Each wall is flat, endless, passes through zero and stands at right angles to its row. A trip goes straight from one point to another. Which walls does it cross, in order?

Walls:
(1): [-18  12]
(2): [15 -6]
(3): [-16   7]
(4): [-20  21]
Trips:
[ 4 31] to [-16  25] -> none
[10 18] to [-17  -1] -> 3, 2
[-15  31] to [-5 17] -> none
[-1 11] to [-9 -2] -> none
[ 38 -38] to [17  8] -> none

Walls:
(1): [-12  22  -3  40 -38   8   5 -27  -3]
(2): [-27   4   5  10  -2 -26 -26  15  33]
(3): [ -6   7   0 -33 -17  11 -13  15 -24]
(4): [ 50  19  19 -11 -40 -27   8 -19  10]
(5): [-18  -1  -4  -1  19  -1   1  25 -20]
Trips:
[ -1   0  45 -12 -31   6   3 -26   2] to [-20  25  -2  -2   1  -3  37 -28 -18] -> 3, 5
[-14 -28   6   1 -27   6  15  -7 -49] to [ 30 -15   0   5  -7  -7   4  17 -39] -> 4, 1
[-13  12  18  -5   8  12 -15   6  48] to [ -4 -18  14  15 -17  -8 -23  16  -5] -> 1, 3, 5
[-19  11  -6  13   8  27 -18  14  26] to [ -9  -4  -7   0 -52  -8 -17  -6  27] -> 5, 3, 4
[  2  17 -21  15  43  15  -7  -5   0] to [  7  -9   9  -3  14 -12 -15  -4 -60] -> 3
[ -3 -34  28  -6   6   4  -6   8 -36] to [  5 -31  25 -17  -3  19 -22 -19  22] -> 5, 4, 2
[  2  -8 -39   3 -17   6  12   2 -19] to [ -6  24  -4   4  37 -18  41   2   5] -> 3, 1
[-17  23   6 -10 -14 -14   1  11 -21] to [ -8 -19   3  38  38  52  10 -23   3] -> 4, 2, 3

Walls:
(1): [  0  16  19  10  26  11  16 -15   9  14   7 -38  23   1   8 -15 -23 -16
 -20 -25]
(2): [  0  -4   8 -11  -9 -17  -9 -43  18 -25  23   3   3  23 -13  32 -11  12
  -9  -5]
(3): [-10 -56  38  -8  17  -2  18   6  31  -5   3   3  16  -1 -12 -16   0   6
 -14  10]
(4): [ 20 -10 -27  16   1 -31  -6   9  21 -12 -11   4   5  -8  -3 -15  18   6
  -8  -7]
Trips:
[-10   6 -15  -1 -20  -2   4 -13 -28   2   3  -3  15   4  11  21  -6 -32
 -13 -14] to [-13   6  20  -8  -6 -21  10  15  29   2 -12  31   1  54 -20  14  -5 -11
  33   9] -> 1, 3
[ 19  27  -1  -8 -24 -10  -5  -4   3   9  11 -16   8  18  28 -10   1   9
  -9   1] to [ 38   1 -18  11  40   7   2  -4  12   0  -7  10  19 -19  19  -1   1  -1
  35  14] -> 2
[-21  13 -18   8 -27 -10  26  -1 -11  17   3  12  11 -15 -15  -3  -6 -19
 -51  18] to [-13   0  -8  20 -13  -2 -23 -22  34 -19  -3  11 -39 -12 -13  20   3  18
 -25 -16] -> 2, 1
[  1   9  15   7  -6  10   9   4 -10   2  -5 -35   1  -7  20 -15   7  -2
  -1   0] to [ -9 -14  17 -11   8  14 -23 -44 -40 -16  -5 -19 -14  -7  26   4 -31  14
   2 -23] -> 2
[ 48   9 -10  19  14   7 -12  25   1  23 -52  16   6  13 -12  -8  13   7
  -4 -38] to [-20   5  41 -11  29 -13 -25   2  14   0   5 -19  15  -9 -25 -21  12 -10
 -60  -8] -> 3, 2
[ 12  -9  -8 -36  25  -1 -13 -11  16  34 -27  12  23  25  -6   2   3   7
  13   7] to [-14   6   7  37  40  -7  12 -11   1   3   5  28  22   4 -19  -8  29 -23
 -26  20] -> 1, 2
[-18  25   4  -4  11   3  -2 -12 -12  -3 -21  19  33   5 -12 -14  10  14
  20   9] to [  4 -23   5  16 -10   8 -27   9  13  25  24  16   6  48  11   6  16  12
   3  -5] -> 2, 3, 4

Walls:
(1): [  7 -13 -21   3  12  10  10 -18  19   4  18   9  -2 -14  15 -36  20   8
 -21  -3  -4 -22  22  24  15 -23 -13   4   7 -14  -7  32 -34  -2  28 -16
  12  18 -12  -3  31  -5 -19  22  14  -5  -1  -3]
(2): [-19 -14   7  43   1 -12  -1  12   0  -5  15   9  -3 -13 -15  -2   8   8
  -1   1   2 -22  -2 -17  -6  12  -6   3 -15  20  -8  -7 -33   1   8  15
 -27  16   3  18 -22   0  28   7  -9 -27   3  14]
(3): [ 28 -20  13  -3  -2  18   5  -4   4  37 -19 -13  12   1 -13 -13   6  -4
  21   8 -11  -5   6 -10  -3 -15  15   5  28  37  28  12  16   3 -28  23
   4   8  11  -4  -8 -17 -20  15 -18 -21 -24 -18]
(4): [ -5  32 -17 -10  -1  23  18   4  -6   3  12  12   4  -9  -9  18 -13  26
  15  -7  -1 -17  23   5   9  -7  19 -12  -4  -5 -14   0  16  12 -18  -5
  -8  13  39  22  -9  13   2 -16  11 -38 -14 -16]
(5): [ -3  -7   1   3  40  -7 -14  17 -26 -21  -2 -16   4  18  13 -13   2  -3
   4  -5  -9  27  12   2  -6  13 -23 -22 -15   7  24 -20   5  14   6  -5
 -33 -13  33 -28 -14  -6  19 -24  36  -3   2   4]
(6): [-39  -3  24   8 -10  -5 -41 -16  18  15  31   2   0 -13 -15  10  -5  19
  -7  -8  25  19  28 -12  18 -35 -17 -26  13  -9  -8  -5  20  31  -4  13
   5 -10 -12  -9   2   3  -1 -17   2 -12  -7  25]
Trips:
[-13  18 -34  11 -29  24  21  11  -6  12   0  -8  -2 -31   9   8 -18 -23
   0  34  15  15  12  -9 -35  28 -10  19   2   4  -1   2  16  -3 -29   4
   2 -24   5   5  23 -28 -11   9  -4 -12  -3  10] to [-12   6 -12  -9  -9   9 -20  -3  14   9   1   6   3 -19 -18 -18  12   5
  -6 -16  -5  17 -16  -7   2  19   6 -26  -9 -27 -15 -15  15  21  -3   5
  10  -9 -13 -24  -4   6  -2  26 -17 -14 -12 -11] -> 6, 3
[  0 -18 -11 -26  11  -1  18  10 -23  -3   7   3   9   4  15  -1  -2 -10
  -6   2  20 -17 -13  -6  -9   5  18   0  -2  -4  29   4 -10   5   8   4
  12 -22   4  37  26  -2   5  -2   4  16   0  22] to [  4  20 -19  18  -7 -12  10   8   1  -4   5  -2   4 -15  28   6  -5 -21
 -11   8  44   2  -8  -5  -2  -3  28  19  -1 -30  14  16   6 -39  31  19
  27   8   3  -6 -38   2  15  11   5   3   9   3] -> 2
[  2   4   6  17 -18  10   0   3  28  18 -20 -12   6 -13 -13   7  14 -11
  22 -17  -8  21  13  12  13 -16   9 -19  22 -16 -13  -6  26  -7 -20   4
 -10  17 -11   7   8   4   9  -8   6  32  22  -1] to [ 23   2   4  10   9  19 -10  27  38 -24  20   7  17  -6  -3 -18  11  -7
   2 -16  -2   3  57 -21 -19  10  10 -22   1  23   7   2  29   7  -9 -13
 -14  -4  -1   7 -23  18 -27 -34   0 -25  -1  -4] -> 5, 2
[  4  15 -29  -5  -8 -11  -3 -27  -8  35   8  18  14 -45 -36  16 -14 -19
 -15 -23   3  33   7  10  -4  14  -5   3   8  -3  15  20  -4   9  -5  10
 -27  35 -20  20  36 -22  -7  12  14 -19  14 -37] to [ 10   2  -3  -5  26   9  28  10  -2 -19  -6 -11  -9 -13  -4  14  -1   7
  17  25  44   5 -10 -17  12  15  -3 -23  16 -22   9  13 -21 -13 -34  -4
  19 -12  11  12 -12  -1   1   0 -17  -8  26 -20] -> 6, 1
[  0  17  -1  19 -41  20   2  -6   1  13  -9 -12 -14 -14   7   3  27 -16
 -10  16   3   1   4  -5 -14 -32   4  -2  13   6  -8  26  14  17  -4 -27
  25  15 -29  29  17   1 -31  -1  12  -5   0  25] to [ 14 -24   6   4 -14  -1  14   9  -9  16   2  -5 -10  -8  -4 -29   8 -15
 -21  20 -11  20   5  21  20  16   3  26  28   1   8 -11   3  19 -23  13
  33  23  14   4 -23 -15   2  11 -35  18 -10  -8] -> 6

Walls:
(1): [-11   9  -1 -24   1  10   5  -3   7  -7  10  19  23  48 -17  32 -24 -15
  -8  -1  10 -27  -7   1   9 -14  12  12  32  17  11  18   9   6   5   2
  23 -21  12 -10  10  11  12  -6 -13 -18  -6  18]
(2): [-26   3 -20 -16 -14  -1  -5   6 -19   9  -4  -7  -8   6  10   4  -5  17
  16  31 -27  15  12   7   7   3 -41 -24 -11  12 -25 -17 -13  20   2   9
  12  19  -3 -34  14  11   4  16  21  -8   2 -10]
(3): [  0  -6 -20 -25  -9 -33 -34  22 -23   9  15  12  11  25  23  15  18 -22
   0  16  -4   1   3  -8  11   8  -3 -26  18   2   2  -6   6 -11 -14   7
 -30  -9 -13  42 -46 -20  16  -3  -7 -17 -16 -18]
(4): [-14 -14  -8 -14  26  30   5  20  36   5   4  -3 -10 -49  14  -2  -2 -21
  14  30   9  15  -3  -7 -20   1  11  20  -1   5   0  15 -23  -4 -18 -24
  -5  27   5 -20  24 -24   4   7   3  10 -26  -7]
(5): [-17 -22   1   9 -47 -16  16 -21  13   2  12  -3 -14  20   4 -19   0   3
   4  25  18 -11  -1 -16  23  25 -11  -9  -6   8   8 -18  13  -4  19   1
  -7 -18  -7 -12   6  -3 -22   0  -8  16  -3 -14]
(6): [-25   8   1  17 -17 -16   9  -7   0  15 -19   9   0   6   8  -2   6   6
 -35 -13  -6  20  12 -31 -17 -18 -10  31   3  -5  -9  23  21  12   5 -12
  10 -21   0 -19 -13   1   6 -15   0  -3  10 -19]
(7): [ 11  22 -53 -17  13 -13   4   5   6  25 -11  -4  14  -9 -11  11  -4   4
 -10   9 -11   4  22 -22   4   7  -4  14  20  15  36  15 -23  28 -12 -13
   7  21  -4  -1  -2  -2 -16   1 -45   6  -6  32]
(8): [-18   2  -1  -2  -9  -9  -1 -13   7  -5   8 -17  20 -36 -19 -11  22  -4
  21  -4  21   2 -16  28  10  17  -9  19   6 -38   1  10  27   0 -18 -11
 -39  13 -12  18   0   9  -3 -32  27  -8  39  24]
(9): [ -9 -13  16   1   2  25   2 -27  -2   2  -7 -32   8   4  14  16 -16 -23
 -10 -23  20  24 -26  26  -8   1   8   4 -14   6   4 -40  21  11  15  10
 -13 -17 -13  -1   1  18  -9   4  -5  14   4  18]
Trips:
[ 18  10   3  11 -27  -4 -11  -5  16 -27  17  13  -2  21  10   4  15 -19
 -10  11 -23 -31  19 -11  -4 -24  18   3  14   2  -7  23 -28 -33  -2  13
 -30  39   3  -3   4   7  36 -28  19 -13  25  23] to [ 15  21   9 -19   5   9 -11  -1   5 -10  10   0  28 -13 -13  -2  14  11
 -22   4  21  24 -17  -5 -14 -22   8 -14  33 -41   0  -8  15   8  -5   5
  10  18 -11   0  30   4   4   1  20   6 -13   7] -> 4, 3, 9
[ 22  -1  13  12  -2 -22  17 -16  13   1 -27  15 -22  17 -43  17 -25   9
  20   6   4  17 -20  31   8  -6 -24  -4  -8  15  10  -3  -5  18  -1 -13
   1   3   7   1  10 -38 -21  27  -2   5 -18  14] to [-21   2  -3 -15   2  -6   0  -4   2  18 -15   2  -9  -4  51  17  -6  12
   9  39 -22  13   7   1 -12 -14   0  28  14  43  13 -21 -43   6 -29 -10
  21   9  10  -2  15 -13 -23 -10  -3  19 -25  21] -> 4, 9, 5
[  7   7  -9  18 -18  -3  -3   2   9  17 -18 -48 -12  19  18  -4  10   1
 -30  11   5 -11 -18 -11 -26  -4  12   1   4  15  -4 -21   2  33  15 -21
   0 -34 -21 -19  22  15  30   7 -20  17  42 -20] to [  9  14  10  11  -1 -14  30  -8   8  21 -17   5 -30  13   5  -1   4 -31
   7  -4  17   4 -12 -19 -19  21 -16  -6  -4 -39 -28  31   2 -11 -21  10
   8  -4   6 -15  22 -13   5  39  13 -12 -18   7] -> 7, 4, 9
[-18  -2   3 -20   8 -19   4  15 -11   4 -28  -9  29  24  -9  14  -4   3
   4   1  -1   1   6  -7  17 -31   1 -17  -9 -32 -18  32  -9 -12  40  -4
  26  12 -27   3 -13 -18 -45   0  48  24  20 -21] to [ 11  49  -9  -7   1 -13  17  -9  -8   7  -4  27  -1  10 -10 -10  -6 -60
 -10   2  15  -7 -11  -7   0 -19 -11  17 -21 -22   5  -7 -17  -6 -11 -13
   7  34   4  -6   9 -18 -18  21 -34 -24  24 -12] -> 1, 8, 7, 3, 2, 4
[-31  10   7  -3 -31  24  -4  -2  -4  28 -10 -14  25 -10  -1  -5   2  -9
 -28 -17  -6   9   2  -9 -13 -25   9  39  15  19 -23 -23  -2 -25  -9  16
  30   4  -9 -17  32  13  10  21  18 -20 -16  -7] to [ 33  10  29   4  -6  -3  29 -12  -5   2 -18  19  -5  -7   8 -16  12   7
  13   5 -13  18 -28  17 -20  20   2  19 -24 -12  -1   1   8 -28  25  19
   2  -2  12 -10 -23  10   4  40 -24  12 -16  -5] -> 1, 2, 5, 4, 6
[-23   5  32   8   4  -7 -15   3  21  -7  -4  11 -41  -1 -22  -3 -28  15
 -14  10 -17 -18  -5 -22  -5   8   2 -50  -5  33  23  -3 -23 -16   5   1
   8   6   0   3   0   0   8 -13  42 -19  25  -2] to [ 16 -20  33   2   9 -36  12   4  21 -12  -6 -14 -28 -37   8  15 -48  -1
  15   2  18 -22 -22 -17  -1   2   3 -23  -9   0 -15  -6  -8   4   8   6
   1 -33 -30  12   9  -6  13 -14 -37  23   9  -4] -> 2, 4, 9
